Every row gives one point. Examples show where two turns around zero, p and q, send a point. Where does a point land after both, in the order given? Backwards means that the second turn is done in reverse. Each puzzle has new turns, and all numbers are rounded.

Turn p:
[18,-7,-24] -> [-28,-10,-9]
[28,2,6] -> [-9,13,-24]
[8,11,0] -> [-6,12,-1]
[-32,-17,3] -> [22,-24,17]
[-21,11,16] -> [22,9,16]
Turn q:
[-11,-13,3] -> [1,15,-9]
[27,13,48] -> [-30,10,47]
[-15,6,-12] -> [19,-2,-7]
[-3,3,-20] -> [10,-13,-12]
[14,0,-14] -> [-7,-17,-7]
[-12,-9,-5] -> [7,8,-12]
Where do these land?
p, then q: [0,1,11] -> [-3,-10,3]
p, then q backwards: [0,24,31] -> [-36,-5,14]
q, then p: [-15,-13,-15] -> [-25,-1,2]
q, then p backwards: [27,-6,-38] -> [15,-42,-16]
q, then p: [-15,4,1] -> [-8,11,-8]
p, then q: [3,-11,9] -> [-6,-9,-10]

Turn p:
[-27,-5,-22,-15] -> [4,11,-19,-31]
[-9,-11,5,23] -> [7,24,5,11]
[37,2,28,13] -> [0,-19,25,37]
[-11,39,-15,-15] -> [-35,-10,-23,-15]
[-4,2,-12,24] -> [-11,22,11,-1]
[2,-16,-9,-20] -> [17,-11,1,-19]
[12,-11,26,-11] -> [20,-18,0,18]
Turn q:
[23,7,8,-48] -> [-41,-8,22,27]
[-15,-17,-21,12] -> [30,10,9,-3]
[1,-24,-1,23] -> [30,-10,-11,4]
[-16,10,9,-4] -> [-8,-2,5,-19]
[8,25,4,18] -> [-10,12,-27,-8]
Where do these land?
q, then p: [28,7,-10,21] -> [-26,15,16,-14]
p, then q: [-29,16,32,-11] -> [28,37,-5,10]
q, then p: [-3,-32,-19,10] -> [-3,-14,31,19]
p, then q: [1,28,-2,-8] -> [19,3,19,-12]
q, then p backwards: [4,-20,0,-11] -> [19,-5,12,1]
